Every row gives one point. The points of each table are mixes of a few directions, plus a little noise. How many directions does each table use, and how many do they share? Where both have some left over, give the other angles between the two spaces (their principal angles), to ten degrees, smallest first.
(in the rows, 128 means zero)

First (6 x 3):
|  81 |  99 | 130 |
| 228 | 190 | 121 |
|  57 |  83 | 132 |
| 115 | 119 | 129 |
| 148 | 139 | 128 |
| 140 | 135 | 127 |
Second (5 x 3):
| 145 |  62 | 126 |
| 120 | 124 | 111 |
| 148 |  77 | 138 |
| 132 | 211 | 174 |
|  96 | 163 |  93 |
Directions: first 1, second 2, shared 0; angles 60

First (8 x 8):
| 130 | 129 | 117 | 133 | 173 | 121 | 131 | 124 |
| 126 | 126 | 146 | 119 |  58 | 141 | 122 | 134 |
| 124 | 124 | 162 | 113 |   7 | 151 | 118 | 141 |
| 130 | 129 | 110 | 137 | 196 | 115 | 133 | 122 |
| 130 | 128 | 122 | 132 | 155 | 123 | 131 | 124 |
| 133 | 130 | 106 | 138 | 213 | 114 | 135 | 120 |
| 124 | 124 | 158 | 116 |  21 | 148 | 119 | 138 |
| 131 | 130 | 108 | 136 | 205 | 113 | 134 | 121 |
Second (9 x 8):
|  34 | 177 | 143 | 169 | 119 | 185 | 156 | 162 |
| 144 | 117 | 162 | 119 | 133 |  74 | 120 | 131 |
| 134 | 119 | 148 |  90 |  87 | 174 | 183 |  76 |
| 102 | 145 | 118 | 156 | 134 | 126 | 104 | 164 |
| 148 | 118 | 114 | 114 | 180 | 125 | 151 |  94 |
| 155 | 112 | 140 | 112 | 117 | 103 | 122 | 120 |
| 135 | 132 |  75 | 161 | 158 | 118 |  72 | 167 |
| 133 | 124 | 127 | 109 | 110 | 161 | 156 |  98 |
| 167 | 108 | 125 | 122 | 113 |  84 |  86 | 142 |
Directions: first 1, second 4, shared 1

First:
|  80 | 128 | 184 |  94 | 107 | 151 |  89 | 112 | 105 | 124 |  75 | 160 |
| 151 | 126 | 138 | 136 | 157 | 128 | 142 | 156 | 138 | 111 | 138 | 135 |
| 142 | 138 | 113 | 152 | 132 | 144 | 161 | 129 | 120 | 123 | 139 | 106 |
| 131 | 126 | 125 | 104 | 127 | 105 |  78 |  67 |  46 |  97 | 165 | 126 |
| 123 |  96 |  98 | 153 | 155 | 138 | 175 | 143 | 189 | 158 | 138 |  94 |
| 156 | 130 | 134 | 149 | 153 | 116 | 142 | 149 | 170 | 158 | 134 | 126 |
| 126 | 123 | 108 | 115 | 115 | 111 | 119 | 143 | 140 | 119 | 133 | 138 |
|  92 | 140 | 140 |  93 |  80 | 140 |  97 | 123 |  88 |  96 |  95 | 156 |
| 151 | 144 | 112 | 157 | 125 | 121 | 149 | 131 | 155 | 166 | 134 | 110 |
Second:
| 118 | 249 | 146 | 145 | 144 | 117 | 121 | 163 |  93 | 138 | 149 |  57 |
| 117 |  99 | 125 |  94 | 152 | 100 |  98 | 162 | 155 | 137 | 146 | 138 |
| 139 | 136 | 119 | 144 | 114 | 125 | 140 | 104 | 126 | 100 | 121 | 139 |
| 104 | 107 | 144 | 103 | 146 | 154 | 117 | 164 | 120 | 186 | 131 | 109 |
| 156 | 153 | 134 | 156 | 132 |  89 | 128 |  93 | 165 |  92 | 121 | 150 |
| 117 | 109 | 111 | 118 | 107 | 155 | 139 | 133 |  96 | 126 | 127 | 124 |
| 132 | 130 | 129 | 135 | 126 | 126 | 130 | 119 | 131 | 123 | 124 | 132 |
| 133 | 131 | 127 | 143 | 110 | 151 | 147 | 106 | 113 | 124 | 116 | 127 |
| 113 | 124 | 134 | 122 | 128 | 157 | 133 | 142 | 106 | 157 | 124 | 111 |
| 127 |  21 | 124 | 111 | 116 | 165 | 138 | 107 | 141 | 156 | 103 | 172 |
| 150 | 152 | 113 | 136 | 131 |  71 | 116 | 111 | 160 |  66 | 141 | 148 |
Directions: first 6, second 4, shared 2; angles 50, 90

First (11 x 20):
|  89 | 124 | 128 | 208 | 163 | 156 | 109 | 120 | 170 | 111 | 144 | 118 |  89 | 109 | 170 |  53 | 125 | 116 |  77 | 117 |
|  89 | 105 | 139 | 117 | 141 |  98 | 140 | 133 | 148 | 137 | 143 | 115 | 102 | 125 | 134 | 101 | 150 | 143 |  89 | 132 |
| 147 | 223 | 121 | 172 |  41 | 188 |  82 | 166 |  79 | 116 |  99 |  63 | 109 | 184 |  96 | 150 |  90 | 111 | 157 | 158 |
|  92 |  57 | 126 |  68 | 149 |  75 | 139 | 125 | 135 | 151 | 118 | 113 | 116 |  92 | 115 | 124 | 150 | 173 |  77 | 114 |
| 184 | 170 | 155 |  59 | 106 |  92 | 192 | 127 | 112 | 138 | 167 | 195 | 190 | 192 | 105 | 205 | 148 | 102 | 230 | 157 |
|  56 |  89 | 103 | 185 | 130 | 154 |  61 | 142 | 135 | 126 |  85 |  35 |  51 |  75 | 136 |  54 | 110 | 166 |  13 | 109 |
| 153 | 106 | 115 | 147 | 170 | 144 | 132 | 100 | 144 | 117 | 134 | 176 | 156 |  97 | 157 | 123 | 121 | 110 | 147 | 106 |
| 130 | 113 | 147 |  82 | 142 |  82 | 170 | 122 | 142 | 139 | 158 | 165 | 146 | 143 | 126 | 144 | 157 | 129 | 147 | 135 |
| 106 |  87 | 117 | 162 | 171 | 137 | 113 | 110 | 156 | 119 | 126 | 131 | 113 |  80 | 160 |  84 | 126 | 133 |  83 | 107 |
| 156 | 128 | 109 |  81 |  83 | 132 | 106 | 141 |  73 | 139 |  80 |  99 | 144 | 122 |  87 | 183 | 109 | 152 | 148 | 124 |
| 204 | 202 | 144 | 126 | 104 | 148 | 161 | 122 | 113 | 114 | 157 | 194 | 189 | 192 | 123 | 189 | 121 |  76 | 243 | 150 |
Second:
|  83 |  49 |  82 | 107 | 135 |  43 | 145 | 174 | 142 | 148 | 150 |  52 | 167 |  67 |  84 | 179 | 185 | 123 | 142 | 134 |
| 152 | 192 | 147 | 130 |  99 | 175 | 114 |  85 | 113 | 121 |  90 | 132 | 102 | 164 | 102 | 124 | 131 | 134 | 149 | 136 |
|  96 | 175 | 145 |  99 | 102 | 168 | 131 | 128 | 143 | 131 | 151 | 196 | 116 | 188 | 129 | 115 | 120 | 165 | 171 | 101 |
| 117 | 132 | 127 | 108 | 108 | 133 | 136 | 153 | 138 | 124 | 152 | 147 | 108 | 167 | 118 | 133 | 142 | 143 | 137 | 131 |
| 177 | 118 | 211 | 124 | 169 | 147 | 101 | 130 | 120 | 118 | 172 | 129 |  94 | 128 | 187 |  98 | 110 | 117 |  38 | 126 |
|  97 |  81 |  60 | 137 | 105 |  71 | 159 | 178 | 161 | 122 | 117 |  99 | 126 | 124 | 111 | 135 | 136 | 119 | 127 | 169 |
|  73 | 212 | 196 |  91 |  90 | 182 | 102 |  83 | 173 | 129 | 116 | 168 |  82 | 182 | 136 |  83 | 108 | 168 | 158 | 109 |
| 142 |  87 |  45 | 153 | 135 |  91 | 153 | 148 |  96 | 135 | 115 | 106 | 180 |  95 |  86 | 178 | 157 | 112 | 167 | 129 |
| 210 | 111 | 138 | 206 | 207 | 140 | 113 |  73 |  71 | 123 |  83 | 125 | 186 |  40 | 199 | 105 |  64 |  72 |  65 | 111 |
Directions: first 4, second 6, shared 0; angles 30, 40, 50, 60
